Each wall is flat, endless, passes through zero and stands at right angles to its row. A trip goes straight from one point to another. List the walls that it crosses, first one first.

Walls:
(1): [-19  10]
(2): [14 -3]
(3): [20 25]
Trips:
[-45 -11] to [18 -8] -> 1, 2, 3
[10 -2] to [ 75 -27] -> none
[-18  21] to [-11  54] -> none
[28  5] to [  3 -31] -> 3
[-20 -18] to [ 11 -17] -> 1, 2

Walls:
(1): [-36 -37  15 -34 -22  10  21  18  19 -10  -2   1]
(2): [-11  37  -7   4   4 -32  20 -43  -7  -3  43  56]
Trips:
[ -8 -25  59 -14  -2 -35  46  16  41   9 -30 -39] to [ 11  -4 -10 -26  31  -8 -13  -8  15   5   9  -4] -> 1, 2
[ 28 -25   6 -49  22   5  16 -26  -5   7  -9 -15] to [ 33 -88  41 -40  -4  18  10   2  -3  13   5 -23] -> none
[ -1 -24 -40 -23   9  58 -24  -9  -4   1 -34  18] to [ 16  -7   1  33  -1  19  14 -37  10   9 -40  -4] -> 1
[  7  23  17  60  33  -5  28  41   7   8 -44  30] to [-19  -2 -12  20  43  45 -34  18   7   3 -30 -49] -> none
[-35 -25 -11  17  -5 -83  38   8   0 -41 -49  15] to [ 42 -20  42 -22  31  12  24 -15  20 -17  16   6] -> none
[ 12  -9  -3  46  19  23  11 -30  28  17  26  41] to [ -1 -12  -3  14   2  -9  64 -18 -15  10  56  34] -> 1
[ 41  42   1  35   4 -13  16 -66   7  -9 -47 -13] to [-19 -49  -4  41  34  43  -2 -16   5 -16 -32   3] -> 2, 1
[ 41 -13 -18 -28   4  27   1 -21   1  -3   4  36] to [-16  32  -5  23  26 -18  22   9 -22  19 -12  20] -> none
[ 12  47 -22  35  -2  13  28   2  27 -13 -10 -16] to [ 25  15 -25  -8   2 -16 -54 -27   7  38 -56   3] -> 2
[ -4 -11 -41 -23 -13   7  29  35 -34  21  -7  -4] to [ 23  -8 -14 -16  -1  -8 -18 -19  36  20   9 -15] -> 1
[  4   6 -33   8  27 -29  18 -78 -11 -27 -20  -2] to [ 18  -4  10 -20 -29  38   8 -26 -15  51   0 -45] -> 2, 1

Walls:
(1): [ -3  -2  20 -65  61   8 -15  -3 -34  20  10   0  45 -33  13   6  23  50
  -4 -31 -33 -14 -21  18   2   5  26 -23  -5  18 -34  30  37 -32  41  16
  49  -6  35  -1  -9  12  18 -29 -24 -11   4  43]
(2): [ 34  10  36  53 -33 -18  49  -1 -21 -69  -3  -6  17   8  52   3  10 -41
 -35 -10  -7  -6 -11 -54 -13  -3  16  26 -22 -37 -34 -35 -18  11  20  23
 -39   2  51   6 -78 -29  15  32  26 -10  26 -18]
(3): [-18  29  29  16  -7 -35   7  43   6 -15 -22  41  31 -36  -7   8 -36   0
  11  54  26 -28   9  12 -33 -46  -9  30 -17  -7  34   6 -28  47  -5  20
  17  -9 -50 -30 -55 -28   4  -4 -13 -36  -6 -16]
(4): [-17  56 -48 -19 -54  43 -33  13  13 -11 -15  -9  52  15   6  13   2 -60
  24  10 -39  29  20  14   8  26 -36 -37 -13 -12 -10 -44  26  -7 -13 -16
  39  44   4  39  34   4 -45 -19  25 -23 -40 -44]
(5): [  9 -19  -5  29 -60 -13   6  41   9   3 -28 -51   3 -17   0 -43  48  16
  24   8  -9   6  24 -15  30 -17 -30  -1  -7 -57 -44 -26  26  22 -13  12
 -30 -28  28  15  -7  13 -18  12  -8 -36  41 -12]
(6): [ -7 -13  26 -25  -5  28 -27  20  30 -24  13  10 -33  26 -10   1  51  18
  21  32 -45 -43  17 -36   2 -17 -18 -11 -44   1 -26  -1  -4 -23   8  -8
  57  -5 -33  23 -12   1  34   9 -31  -5 -15   5]
(7): [  7 -18  -8 -35  -4  -8  -9  19  55  32 -37  -6 -29 -41   0  21  21   3
 -24  -6  -6 -58  21 -21  -3 -67  22 -22  25   8  -3 -36 -36  34   9  12
  25  -6  -2   9  23  61   3   6 -15 -32  36 -16]
Trips:
[-25 -36  13 -45  16  21  19  13  -2  41 -18  -4  12   4 -20 -12  -7   8
  12  -7   6  17 -33  26  29 -45 -24  28  -5   2 -43  -7  15   2  40 -16
 -28  45   0  68  -3  23 -24  17  17   6   6  33] to [-44  36  21  16  11  -1 -41 -21  12  -4  30 -20 -10  14  30  29   1   2
  36   9  -5 -12 -13  17   3  15 -11  -7 -44  18  33 -56  21   2  52  20
 -11  11 -40  11  26 -37 -45 -14  13  -4 -33  16] -> 6, 7, 5, 3, 1
[-45  27 -30  -2   3 -15  27  27   9 -31 -16 -20 -36 -27 -43   7  -4 -26
 -32  35  29  31 -82 -30   2 -33  -6  -6   3  18 -26   3 -14  21  27 -26
  43  17  -8  44   5  39   2   8   3   2 -41   2] to [ 35  -2 -39  -4  44 -28  15  -7  21  27  11  21 -14   9 -16  15 -44 -18
  25 -16 -30  13  -1  10 -27  18  -6 -21  -6  -4  52 -29  -9  36   6 -31
  -4 -28  11 -14 -19  18  -9  31 -19 -32 -31  14] -> 6, 4
[-19 -29  -3  47  24   5  -6  45 -32  16   7  -3  -5 -19   3  31 -19  -7
   6  13  -8 -12  23  14  55  -4  -4  16  -9   5  23   7 -20  -2 -11  -8
   5  25   6 -72  29  -3 -21  22   9  -3  -7  12] to [ 14   5  16 -36  41 -29  24   6  24  53  -5 -29  22 -22  -2  -9  28 -10
 -17 -38  12  14  42   3 -21 -57   6   1  33  18 -31  16  31  26 -27  46
   6  32  39  25 -22   5  14 -19   0  -4 -32  -7] -> 7, 1, 5, 3
[  3  -5   1   3  -4 -43  -4   2  28 -42 -17  39 -39 -22   5 -49  -5 -32
  -7 -38  13 -38  60  -1   8   9 -18  26  47 -17  -5  -9  27  13 -14 -15
  17  -4  28 -27 -35 -17  -2  32  15 -42 -56 -65] to [ -7  19 -26  32 -19  13  57 -17  -2 -66   6 -50 -46 -12  -4  16  33   4
  -3  41  44 -37   5 -28 -16  28  18  57  27  22 -15 -29 -29   9  25  32
  38  12   1  -1 -33  28  39  31  -8  10   9 -10] -> 6, 4
